Rows are points. Each copy is the shape, with its points in the same order, turned, moved and blurred by noise. Is it also mirrored, or only turned?

Shape (7 x 2)
-26	16
41	-1
-17	-14
-52	-20
38	-32
20	15
-22	-27
Copy 1 (7 x 2)
-38	-8
24	3
-31	15
-68	24
25	37
4	-7
-36	35
Copy 1 is: mirrored
Copy 2 (7 x 2)
-20	6
44	-6
-9	-23
-43	-37
45	-33
26	13
-13	-33
Copy 2 is: only turned

Shape (9 x 3)
11	-17	-27
-6	-11	-45
6	25	21
12	10	-42
-4	-16	58
15	12	-39
21	33	18
-52	4	50
-18	-11	-5
Copy 1 (9 x 3)
30	-9	-9
18	-11	-30
1	35	24
39	9	-36
-23	4	63
37	9	-22
12	49	27
-59	7	26
0	-5	1
Copy 1 is: only turned
Copy 2 (9 x 3)
-34	-41	-24
-34	-60	-4
28	-20	-23
-13	-67	-22
5	34	-14
-11	-65	-21
32	-27	-35
23	25	34
-16	-22	6
Copy 2 is: mirrored

Shape (7 x 4)
2	10	53	-33
14	-48	5	-12
-41	-23	-21	22
16	-21	-37	16
57	32	9	39
-11	-14	-17	-12
-48	-8	27	-18
Copy 1 (7 x 4)
-6	32	34	-40
10	-28	59	1
10	-62	-10	-6
13	-38	14	38
47	39	-4	40
-11	-31	15	5
-10	-22	6	-49
Copy 1 is: mirrored
Copy 2 (7 x 4)
-40	11	-41	-19
-41	21	36	-5
3	-33	34	19
17	19	43	-9
28	71	-17	11
-7	-11	22	-21
-36	-37	-14	2
Copy 2 is: only turned

Shape (10 x 6)
2	30	-21	-13	-16	-26
-6	15	1	-8	-1	-37
36	47	58	34	48	-3
-41	10	-2	-38	-31	28
3	-17	-11	-25	-34	-2
-36	-38	-29	-39	4	-22
-29	-23	-27	-50	31	12
18	17	-4	83	8	-6
14	-1	-17	-42	-27	-12
6	2	39	7	23	-41
Copy 1 (10 x 6)
39	-8	-17	12	-15	-28
32	-2	-4	-17	-27	-15
46	42	39	-56	43	5
5	47	-28	42	-38	-27
-2	6	-41	13	-19	-34
-7	11	-56	8	-61	21
12	32	-53	18	-37	29
1	-25	54	1	50	18
18	10	-46	8	-22	-34
15	11	15	-51	-13	2
Copy 1 is: mirrored
Copy 2 (10 x 6)
-4	-13	10	1	44	-9
-27	-12	8	3	22	-3
-22	-53	71	5	-47	-38
33	34	-5	31	11	16
7	5	-36	14	20	-20
-17	30	-41	-23	14	19
8	44	-17	-39	-6	12
2	-99	15	-4	-10	4
3	13	-18	5	34	-33
-54	-22	17	6	-19	-14
Copy 2 is: only turned
Copy 3 (10 x 6)
-1	-5	-13	8	-46	13
-13	-7	-24	23	-18	17
13	31	33	56	22	78
10	6	-16	23	-11	-64
25	-15	-28	-10	-5	-22
-27	-51	-15	-11	7	-46
-13	-53	24	21	14	-49
-11	57	31	-29	-6	56
29	-33	-31	4	-19	-14
-15	-7	-17	30	29	38
Copy 3 is: mirrored

Shape (12 x 8)
-2	7	-4	25	-8	-12	-35	32
-29	-15	14	3	30	34	0	0
16	25	-17	-22	15	33	-36	47
-21	9	17	18	-17	-15	2	40
44	-27	-26	-1	1	0	-17	18
7	-51	81	32	29	6	42	-2
-29	-21	-24	19	31	5	-25	17
-23	-2	-12	-53	28	-5	-35	9
-17	-21	-8	-3	26	1	86	-5
-3	26	-13	20	-32	-12	-27	40
-15	-5	-27	-45	-26	2	-27	80
42	1	0	29	-81	36	-9	3
Copy 1 (12 x 8)
1	-7	0	31	4	-17	-38	-21
0	6	-3	-47	-1	-2	1	-32
50	-13	-22	29	2	2	-21	-55
-21	8	8	19	10	7	-3	-16
47	-4	-14	7	18	-30	-29	5
-28	1	45	-54	65	-54	20	-3
6	26	-17	-16	-15	-21	-42	-22
18	1	-38	3	-35	-23	14	-34
26	46	36	-56	3	7	27	29
-3	-17	-3	48	-9	20	-29	-11
21	14	-62	49	5	23	4	-28
20	-79	7	8	38	25	-38	25
Copy 1 is: mirrored
Copy 2 (12 x 8)
-21	26	12	11	-17	22	-26	4
54	-16	12	2	6	8	-18	16
-4	34	-7	23	-43	23	14	54
-12	0	37	24	-19	-2	-10	-10
-20	39	2	-22	10	-18	8	41
43	-20	71	26	55	-42	-32	32
38	27	-11	-11	-14	3	-26	3
40	21	-19	10	-9	19	40	6
35	-40	8	-7	-1	-78	-5	15
-37	23	15	9	-35	17	-7	-10
11	47	31	-1	-79	13	33	5
-79	-3	48	-47	-10	19	-13	42
Copy 2 is: mirrored
Copy 3 (12 x 8)
27	-8	59	-9	-15	8	-11	27
-5	-36	10	-13	-9	-27	12	-19
35	-24	20	-40	14	-12	22	55
24	18	51	-15	2	6	-11	-11
23	-5	0	-16	-34	-10	-29	53
-58	37	12	0	-41	-53	-3	-38
5	-52	30	-29	-25	4	-17	1
-2	-45	-5	-8	26	27	4	29
11	9	-42	-33	-36	0	-3	-61
55	6	62	-11	-4	15	-12	23
46	-9	24	-46	51	11	-42	38
81	25	32	33	-27	-57	-21	30
Copy 3 is: only turned
